Rows are points. The points of each table are mixes of a few directions, plus a little noise. How many directions does each table use, and how many do they share? Where both have some left over, give the other angles between the two spaces (their principal angles), to ten degrees, smallest first.
In the rows, zero is written as 128.

First (6 x 3)
[[152 152 140]
 [109 108 118]
 [178 180 154]
 [144 144 136]
 [ 94  92 110]
 [ 93  91 110]]
Second (5 x 3)
[[126 129 129]
 [196  82  88]
 [113 138 137]
 [119 134 133]
 [ 85 157 153]]
Directions: first 1, second 1, shared 0; angles 90

First (8 x 6)
[[108 167 137 164 133 166]
 [140 105 123 107 125 106]
 [136 113 125 114 126 114]
 [ 85 210 146 204 140 207]
 [136 112 124 113 126 112]
 [129 125 127 125 128 125]
 [157  74 116  78 120  76]
 [133 119 126 120 126 119]]
Second (7 x 6)
[[112 158 135 156 132 154]
 [103 141 140 154 125 120]
 [112 111 138 132 119  79]
 [123 110 133 124 122  93]
 [118 137 134 142 128 128]
 [215 112  81  53 148 215]
 [115 127 136 138 124 107]]
Directions: first 1, second 2, shared 1

First (9 x 9)
[[133 119 128 144 141 150 121 120 135]
 [148 142 116 131 125 157 168  92 117]
 [109  90 126 139 125 144 115 103 122]
 [163 167 125 135 144 147 153 130 138]
 [134 177 126  83  97  76 169 149 110]
 [123 110 121 133 120 149 141  94 116]
 [ 80  54 138 145 131 125  63 128 132]
 [109 155 151  92 124  37  82 226 146]
 [152 138 123 148 147 167 141 110 136]]
Second (9 x 9)
[[113 123 101 121 159 122 107 134 110]
 [116 120 148 144 129 117 107 126 131]
 [169 147 140 112  83 154 189 123 148]
 [190 157 147 102  61 169 223 119 158]
 [101 117  93 126 173 115  90 135 104]
 [114 122 116 130 147 121 108 131 118]
 [128 130 104 117 143 132 130 129 118]
 [142 128 188 149  78 128 142 119 159]
 [ 79 103 118 150 179  96  55 135 106]]
Directions: first 3, second 2, shared 0; angles 30, 90

First (11 x 12)
[[101 142  84  76 137 153 118 139  55 158 159 113]
 [129 103 156 153 142 108 149 144 152 104  88 134]
 [115 112 134 125 146 120 142 150 117 120 106 124]
 [184 143 174 200  84 107 117  75 243 105 130 154]
 [141 129 141 147 119 121 127 117 160 120 124 135]
 [130  89 170 164 149  97 159 154 164  90  67 135]
 [ 90 130  83  67 152 152 127 157  35 155 145 108]
 [142 131 138 143 118 125 126 115 152 124 130 133]
 [129 162  95 103 106 153  99 102 106 158 181 124]
 [120 117 132 127 141 122 137 144 119 121 112 126]
 [127 153 100 104 114 147 107 111 106 151 167 123]]
Second (9 x 12)
[[ 82 109  99 132 143 123 116 136 115 107 175 149]
 [101 115 120 125 146 131 144 145 107 112 119 134]
 [ 95 128 102 125 126 134 129 140 103 114 145 144]
 [124 150 131 175  99 100  97 138 161 102 146 164]
 [171 152 126  96  64 142 153 132 152 156  99 128]
 [104 134 119 147 154 155 124  88 110 115 157 128]
 [216  85 173  54 185 118 129  98 132 218  98  34]
 [112 106 137 158 139 126 145 117 152  97 128 144]
 [147 173 140 141  96 120 120 158 114 133  87 128]]
Directions: first 2, second 6, shared 2

First (8 x 18)
[[110  79 113 171 112 128 110  71 128  91 153  76 113  83  51 142 131 145]
 [107 111 108 179 121 119 107 126 119 126 137 129 118 120  73 136 138 120]
 [107 137 130 197 126  91 152 140  97 115 145 159 134 125  54 107 128 133]
 [120 132 115 144 127 127 109 157 131 150 114 145 125 145 130 137 134  99]
 [159 145 134  54 138 144 135 117 120 141 139 141 126 136 213 114 133 161]
 [159 132 146  50 134 152 135 102 143 126 127 105 130 124 205 128 122 152]
 [151 183 182  74 144 121 193 168 146 127  89 147 167 163 190 106  96 123]
 [111 105  97 160 121 137  79 141 139 148 119 119 112 132 106 154 140  92]]
Second (8 x 18)
[[137 129 114  72 178 141 181 160 120 169  85 121 150  95 142 105  93 166]
 [ 76 132 109 164 134 132  78 121 136 144 129 176 120 145 122 145 174  66]
 [132 155 149  24 139 158 180 128 118 115 128 162 134 137 177 113  74 142]
 [114 119  83 111 145 118 114 190 128 112 129 114 122 113 104 121  91 148]
 [167 133 128 135 133  92 124 153 144 103 136  76 141 118 149 110 140 177]
 [ 86 114 160 194  89 125  83 111 105 154 152 129  95 154 101 163 171  76]
 [178 114 135 178  94 121 132  76 142  97 138 105 133 126 101 133 138 139]
 [136 128 144 146 113 137 132  85 131 129 129 142 130 136 127 135 146 110]]
Directions: first 4, second 6, shared 1; angles 40, 80, 90

First (10 x 32)
[[130 124 122 170 107 137 114 111 122 144 117 119 120 104 142 126 121 115
  126 127 127 123 111 122  93 161 133 115 123 127 120 137]
 [129 128 122 168 109 140 115 110 124 144 119 119 124 106 141 129 120 115
  127 127 126 124 112 121  95 161 136 117 121 124 119 136]
 [123 167 133  77 154 144 141 128 146 114 150 133 162 166 108 147 119 134
  137 128 122 142 156 119 173  94 144 157 112 100 130 118]
 [128 153 115 202  93 171 101  79 129 162 118 107 139  96 149 141 101  97
  131 125 120 127 105 102  70 193 159 118  98  99 106 143]
 [122 188 126 114 137 172 127  98 149 133 147 121 173 153 118 158 102 116
  140 126 116 143 147 102 145 128 165 156  91  78 118 126]
 [130  87 139  77 151  79 149 176 120 100 128 146 103 144 115 107 159 156
  121 131 139 123 139 157 166  79  91 125 164 169 148 117]
 [135  47 134 128 125  63 136 177 102 114 106 142  69 105 135  88 167 150
  112 131 144 109 110 167 120 112  74  95 181 197 146 127]
 [132 109 117 207  89 137 104 104 114 157 105 114 106  80 155 120 121 107
  122 127 128 117  93 123  62 188 131  99 126 136 115 144]
 [124 172 125 130 129 164 123 100 142 136 140 120 160 140 125 150 106 115
  137 126 119 138 137 106 131 138 158 146  99  90 118 129]
 [126 105 148   7 185  73 170 197 133  75 149 159 123 186  92 115 164 175
  126 132 138 133 170 161 224  26  89 151 165 160 159 103]]
Second (8 x 32)
[[149 141 106 106 127 184 111 157 130  81  77 136 147 141 110 121 164 132
  123 158 108 132 133  99  99 138 116 108 141 102 126 140]
 [132 171 168  73 167 102 147 150 126 103 160 130 168 135  86 155 131 122
  101 140 127 132 133 140 155 105  97 142 134 109 103 111]
 [113 117 111 126 119  93 128 128  86 135 142 153 113  70 107  98 179 122
  130  85 149 106 119 129  81 136 101 162 124 119 110  92]
 [171 174 116 104 150 152 123 176 104 114  96 115 139 162  88  99 131 158
  119 136 115 126 142 128  72 147  98 106 161 113 150  91]
 [126 126 160  96 121 136 123 138 135  81 110 121 164 152 189 176 100 126
  113 157 157 167 129  84 171  78 163 109  90  98 141 162]
 [ 88  96 141 157 124 105 141  76 171 159 176 138 113 100 126 154 126  94
  137 128 112 116 117 156 192 128 139 153 121 160  92 160]
 [110  76  80 177  95 170 119  87 125 161 116 151  95 120 178  62 147 129
  164  63 143 109 128 134 125 155 156 147 106 125 145 149]
 [135 124 143 185 122  82 132 112 147 189 145  80  85 144 139 158  45 140
  137 156 113 135 125 153 128 136 153  96 148 197 158 119]]
Directions: first 2, second 6, shared 0; angles 30, 70
